Every row gives one point. Examples show where two turns around zero, p and q, send a point. Write where each new point lands after one turn and then the other. Backwards means that the second turn is done in reverse. Each puzzle has new turns, and all numbers are rounded.

Turn p:
[47 18 90] => [90 50 -5]
[-30 -25  -2] => [-24   6  30]
[14 23 -4] => [  8  -3 -26]
[  7 -41 -25] => [ -7 -37  31]
[-18  39 -48] => [-44 -14 -44]
[-20 -15 -10] => [-21  -2  16]
Turn q:
[-18 -78   0] => [-73 -31  11]
[ 18  39 -34] => [ 48 -12 -24]
[-32  12  34] => [-15  46   0]
[32 27  1] => [40 -2 14]
Where do these land?
p, then q: [ 13 -20 -33] => [-38 -11  11]
q, then p: [12 89 24] => [ 57 -22 -70]
p, then q backwards: [-18  -9  10] => [-2 -4 22]
q, then p: [-51 -11   5] => [-48   9 -20]
q, then p: [-20 -10   9] => [-20  12  -7]
p, then q: [ 64 -39 -16] => [-27 -42  58]

Turn p:
[-13  44  19   9 -11 -44] => [-28  22  -9 -55  14  -5]
[ 13 -39 -28 -43 -53   8] => [ 54 -26 -27   1 -28  46]
[-14 -52   5 -16  82  -7] => [ -5 -69  22  35  40 -42]
[ -2  16 -38 -22 -51  17] => [ 17  18 -47   3 -24  40]
[ 25 -29 -38  48 -49  -7] => [ 64  33 -11  -7 -41 -23]
[ -3 -32  66  33   4  18] => [-16 -15  69  -5 -36 -17]
[-27  58 -13  27  29  25] => [-56  42 -19  26   9 -19]
[ 21  33  27 -36  48 -10] => [-29  -6  23   0  64  21]
Turn q:
[ 20  -6   8  18   2 -14] => [ 14  -6  -7  25   4 -10]
[-20 -89  14  20 -51 -40] => [-49 -65  46  54  -5 -37]
[ -1  18 -22  34  -6 -34] => [ -9  38  -1  39   4 -12]
[ -8  37   2 -18  81  37] => [ 45  28  -6 -53  45  44]
[ 32  19 -34 -65  18  32] => [ -8   0 -63 -63   9  10]
[-30 -42  12  67 -39  19] => [-19 -27  49  60 -31  34]
[-26  37 -13 -65  -5   8] => [-20  27  -4 -71 -11 -13]
[32 26 34  8  0 -8] => [ 46   5 -13   8 -16 -18]
Where do these land?
q, then p backwards: [-46 -33  26  24  28  36] => [ 42 -18  52 -41   4  11]
p, then q: [-23 -10 -34 -33 -35 -50] => [-49 -19 -54 -21  23   2]
q, then p backwards: [ 30 -14  -9  -9  21 -53] => [ -5   2 -37  11  50 -22]
p, then q backwards: [ 31  10  24  10 -10  54] => [-39  15  -1  52 -13   9]
p, then q: [  4  19  21  81 -17  25] => [ 19  47  23  -2 -55 -46]
q, then p: [ 33  63 -72 -24  52   9] => [-21  35 -71  55  59  17]
q, then p: [-15  26  32 -38 -45  -6] => [ 13 -13 -14 -58  -7  39]
p, then q: [-11 -37 -13 -27  37 -57] => [-12 -40 -14   5  68 -20]
p, then q: [ -3 -24  24  16 -31  42] => [  1 -17  12  16 -59  -4]

Turn p:
[-54  19  -9 -20  22 -26 -36 -23  34] => [-67  14 -34   7  13   3  -6 -39 -16]
[  8  18 -24  -8   0 -24 -48  10   0] => [ -7  -9 -16   7 -19   9  -6 -21 -52]
[ 18  -5  10 -12  37   9 -11  17 -43] => [ 47   8  -9  -5  29   7  21  -9 -22]
[ 15 -18  27  -3 -67  51  21 -25 -10] => [ 25 -35  22 -37   0 -32 -47  25  45]
[ 27  11  29  33  33  23  -2   1 -14] => [ 45  17  -5  34  14 -30   9   2   4]
[-15  43 -38 -12  27 -34 -21  25  37] => [-37  30 -38  20 -37  31  11 -19 -32]
[  0  30 -67 -18  50 -25   2 -34   8] => [-15  30   4  29 -15  56   0 -68  -5]
[-35   3 -68  33  23   7  -5  -6  -8] => [-22  48  33  27  10  37 -30  -6 -25]
[-12 -14  46 -24 -65  40  56  20   0] => [  9 -13   1 -69  -6 -23  -9  56  60]
[ 17 -28  36  20 -62  21  37  -6  25] => [  0 -39  22 -10 -17 -33 -13  51  53]
[ -4  -9  48  19 -49 -44  25  -1 -18] => [-16 -24  38 -32 -15 -52  38  18   6]
[ 35 -50  10  -9  49   1 -17  21 -10] => [ 37 -28 -16  28  43  27  33  10 -15]
Turn q:
[  3 -28 -29 -42  25  13  10 -57  -3] => [ -9   0 -27  42  20  25  44  29 -34]
[-33   2  43 -66 -28  22 -12  40   6] => [  2 -39 -38 -33   6  28 -22  36  61]
[-18  13  33   1  20  41 -23  -4  32] => [ 23  -3  18  26  35   7 -22  20  39]
[ 29  29  22  17  18 -28 -12 -22 -38] => [ 43  45  -3   6 -35   7  -1 -18 -12]
[-32   2 -18  14 -33 -13  -4  -3  14] => [-17 -23  -7  -7  20  -1 -20 -35 -10]
[ 18  49 -38   4 -21  23 -21  46  36] => [-21 -31   7  24 -18 -48  -2 -33  57]
[ 30 -34  16  19 -12  -9 -14  15 -31] => [ 10  11  -1 -22 -30 -25 -23  25 -29]
[-29 -32  -3  -7   9  21 -16  -3 -72] => [-34  36 -30   5 -14  30 -39  37 -23]
[ 15  -8 -54  21  97 -28  34  37  45] => [-42  60  44  -7  36 -51  82  -8  17]
[-21 -18 -24  32   4 -47  34 -53  37] => [  2  -2  20  -6  52   7  33 -46 -59]
[ 13 -10   6  -7 -52   2 -22  20  -7] => [  3 -36 -22 -15 -25 -20 -30   5  -2]
[ 25  35  48  13 -26   4  44 -16 -20] => [ 41 -16  37 -11 -47  43  -1 -12  -3]
Where do these land?
q, then p: [-30  -2 -15  -6   9  17 -47  33  -9] => [-45  17 -22  24  -9  12 -10  -7 -35]
q, then p backwards: [ 33 -34  23   4  33 -56  27  44 -10] => [-29  32  30  -9 -27 -17  35  44 -52]
p, then q: [  3   1 -25  11 -24  27   0  18  30] => [-13 -14  -9  -1  -4 -31 -38  -1  21]
q, then p: [  0  31 -19   5  19  38 -50 -27  37] => [-13   9  19  79  -5 -21  14   7 -10]
q, then p backwards: [ 51 -15  30  32   1 -42  11  34 -55] => [ -1  69 -10   4 -51  -5  16  38 -41]
p, then q backwards: [-10  14 -19 -47 -48  12  -2 -29  -4] => [-29  12  18  16 -49 -17   7  40 -16]
p, then q: [ -9  14 -30  20  25 -32  -5 -14  15] => [  2   3  24  12   4  33 -33 -23 -12]
q, then p: [-14 -19  59 -37 -60  -1  22 -49  18] => [ 69 -41   0   6  46  49 -18  28   3]
p, then q: [-19 -26 -20   4   0  33   2 -42   0] => [ 27  23   0  21  39 -14 -17  16  18]
p, then q: [  6   6  42  46  21 -52  45  58 -45] => [  6  -4  45 -67 -59  40  45 -20  18]
p, then q backwards: [ -9  29 -26 -33  24  56  -4 -27  22] => [-51  42  14  -3  -5  -9 -46   0 -29]
